Each row of a before or after table is a point. One or more steps were done to the points. Then noise was added and the rows were shuffled. The steps act on how far a point lies along the listed directions, d1 being the first. Write out the steps. A step turns or swaps two directions, mirrors them in a line or flattens them onto one, adds a multiple of one to another, or multiplies one. Angles are multiples of 10 degrees, from the lower direction toward the higher: turns from -170 to 170, lines from 10 to 170 but not 90. Use the fewest steps. Two steps may share a direction if one is a turn and the other turns, adds or multiplies; they go together, in the order done. Otherwise the lowest direction goes first.

Directions:
(1): [-49 -12]
(2): [-12  49]
Before:
[[ -9  30]
 [ 53  39]
 [  6  11]
 [-43 -53]
 [ 44 -11]
 [ 27 -39]
 [ 27  53]
 [ 10   6]
 [ 59 -20]]
After, 9 rows:
[[ -2  -2]
 [ -3 -24]
 [-14 -62]
 [ 11  50]
 [  4   8]
 [ -4   0]
 [ -3   6]
 [ 21  55]
 [  8  27]]
Steps: flatten d1 and d2 onto the line at 120 degrees

Directions:
(1): [ -9  -3 -30 -58  17 -48]
(2): [ 40   8 -23  42  46 -29]
(3): [-16 -53  14  -8  54  27]
(4): [ 38 -60   4   3 -37 -22]
Before:
[[ 16  -1   5   7 -20 -13]
 [ 15 -29  13  24   7  15]
 [ 15  -9   2  22   0  11]
 [ -4  30  -2  17  13   9]
 [-26 -21   8   8   3  23]
 [  6 -35   5 -15  18  -7]
 [-15 -21  19  -3 -13  29]
 [ 11  -9   5  17 -16  14]
 [ 13 -18   4  24   1   4]
 [-27 -28 -10 -60  20 -22]
 [-26  26   6   8  25   1]]
After (11 x 6):
[[ 17 -35   7  24   7   6]
 [  3 -31   6 -15  24  -3]
 [-38  11 -16 -59  18 -21]
 [ 18 -24   4  22   3  11]
 [-19 -15   6  11 -14  15]
 [ 20 -47  16  22   7  15]
 [ 16 -17   5  17 -23  10]
 [-28  21   6   8  28   3]
 [ -4  16   1  16  20  11]
 [ 17  -4   6   7 -19 -13]
 [ -3  -6  15   1 -39  16]]
Steps: add -0.5 times d1 to d4; add 1 times d2 to d3

Directions:
(1): [ 60  11  -9 -16 -16  -3  -7  -5   2  41  -8 -11]
(2): [ 28  -8  24  20  57  21 -10  -7  -9  -2  21  -8]
(3): [-13 -56 -22 -27  15 -16 -10 -11 -20  23  10   0]
Before:
[[  1 -15  -8  -7   2  -5  -4  -7  -4  10   6  -4]
 [  3  13  -7  -1 -10   0   0   1   7   7 -12  -4]
 [ 18   6   5   1   8   1  -6  -1   4   5   1  -1]
 [-32   4   2  14  -3  -4   3   3   0 -19   2  11]
 [ 15   9   7   2  -9   1   6   1   8  12  -4   0]
 [ -1 -19 -14 -14 -15 -11  -2  -3 -11  12  -1  -1]
 [ 19   5   1   1  -8   2   2   2   1   5   4  -5]
 [ -1  -9 -12  -8 -16  -5   1   0   7  12 -10   1]
 [ -8 -39 -25 -29 -12 -18  -4  -9 -14  25   2  -1]
 [  5   7 -12 -13 -17  -3   2   9   1   5 -15   1]
 [  7 -30 -10 -20   2 -15  -6  -9 -20  22   7  -1]
 [  8   8  -1  -2  -7   4   5   2   4   5  -3   1]
 [-10  -3  -5  -2 -11  -1   4  -1  -2  -3   2   7]]
After:
[[ 21   3   2   2  -4   3   1   1   0   6   6  -6]
 [-20  13 -17  -8 -50 -11  11   8  18   0 -24   7]
 [ 28   3  13   8  28   9 -10  -3   0   5   8  -3]
 [ -3  32  21  20  -8   6   9   6   3 -24  -1   3]
 [-13  16 -25 -23 -52 -15   9  14   8   3 -29   6]
 [-20   0 -13  -8 -31  -8   8   2   1  -3  -5  10]
 [ 14   2   2  -4 -11  -2   5  -1   6  17  -5   0]
 [-38  41  -3   6 -60  -6  20  14  19 -30 -20   9]
 [ -5   9 -18 -13 -28 -10   2   2   8  13 -18  -2]
 [ -4  14   7  11  -2   5   3   0   7 -12   3  -2]
 [-21  23  -7   0 -48  -9  12   9   7 -15 -16   5]
 [  5   4  -7  -8 -13   0   5   1   3  10  -5   2]
 [-36 -20 -18  -9 -15 -19  -1  -1  -7   1  -1  12]]
Steps: mirror d1 and d3 in the line at 160 degrees; multiply d2 by 3

Directions:
(1): [ -5  51 -32  40 -16  20 -17  -2   6   7   0  20  12 -60 -31 -30 -10   0
 -20 -22]
(2): [ 48   6 -38 -45 -15   4 -13  17   0  11 -30 -27 -18 -37  24  10  -7   7
 -23  45]
(3): [-18   8  30 -16  -7  33 -43   2  46  28   7 -13  47 -15   0  52   4 -14
  18   5]
(4): [-20   1 -24  11  19  -8   7  24  25 -10 -17 -25  16  -8 -14 -30  52  38
  54  33]
Before:
[[  7 -27  13 -35  11 -13  -1  17   3  -9 -13 -18  -2  31  25   5  26   9
   25  41]
 [  9 -29  -5 -24  30 -17  20  25  12 -20 -24 -30 -19  23  34 -19  30  23
   25  49]
 [  2 -41  60 -24  -7  -6  15 -11 -22  14  21  17 -13  56  15  37 -35 -36
  -23 -24]
 [  1 -28  -5 -13  30 -32  37   2 -30 -17 -26 -12 -16  35  21 -22   6  27
   18  31]
 [ -9  17   2  -1  -8  13 -15   8  12   2   9   7  12 -17  -7  13 -14 -15
  -21 -24]
 [  1 -39  23 -26  10 -25  20  -5 -16 -14   7  17 -12  42  24  18 -12  -2
    2   0]
 [ 18  18  -4 -19 -20  24 -43   1  14  15  11 -12  13 -28  17  57 -26 -22
  -27  -4]
 [-10  11  -5  13  18 -15   1  10  10   6   5   1   4  -8   0 -20  10  20
   39  17]
 [ 11  18  15  -9 -27   8 -41  -9   9  26   3  10  19 -18  22  54 -27 -29
  -33 -12]
 [  4 -32  31 -42  -2 -26   4  11   4  -3   3 -22  12  32  32  33   6  -5
   16  17]
 [ -1  26 -31  11   4  -1   8   7  -2  -7 -12  -4   5 -18  -7 -23  16  21
  -13  23]
 [ 26  15  -7 -14 -12  14 -18   1  -2   9  -9 -13  -9 -39   9   6 -22  -7
  -14   9]
 [  8 -33  31 -23   3  -2   3 -22 -14  -5  17   6 -15  51  38  43 -21 -21
  -12   6]]
After:
[[-14   8   5  14  18 -14   2   4   8   7  12   6   5   1   0 -14   4  14
   36   8]
 [ 57  13 -29 -50 -20  16 -27  15   2  17 -30 -37 -19 -60  28  18 -23  -1
  -23  45]
 [ 27  -1 -21 -26  -2 -11  -1  18 -10  -9 -22 -10 -16  -6  18 -19  13  12
   -3  40]
 [ 46  28 -37 -38 -28  26 -48  15  15  19 -10 -28   2 -59  26  52 -25 -11
  -38  25]
 [ 15   0  -6 -16 -12 -25   8  11  -9  -7  -4  -8   0  -7  15  -5  -3   2
   -7   7]
 [  3  -8   4  10   1  -3  11 -22 -21 -13  15  20 -19  26  17   5 -19 -10
  -17  -7]
 [ 24  27  -8 -15 -31   8 -43   0  11  27 -10   0  14 -39  23  44 -22 -18
  -34   6]
 [ 37  -9 -36 -30  15 -14  16  28   1 -16 -36 -28 -35 -12  37 -30  13  23
   -6  56]
 [-14  12   7  -3  -4  11 -14   9  16   1   9   4  15 -10  -6  17  -8 -13
  -12 -22]
 [ 14  13 -25 -19   1   1   1  11   2   0 -18 -19   3 -12  11   2  13  17
  -15  41]
 [-23 -20  47  26  -1  -9  26 -15 -26   2  29  38  -8  45 -16  -6 -25 -26
  -14 -50]
 [  9 -18 -16 -10  24 -30  37   1 -36 -17 -28  -7 -22  22  20 -29  -2  25
    5  28]
 [ -8 -22   9   4  10 -26  26  -8 -22 -21  10  33 -13  29   6 -10 -12   3
   -1 -16]]
Steps: flatten d1 and d3 onto the line at 60 degrees; multiply d2 by 2.5; multiply d4 by 0.7
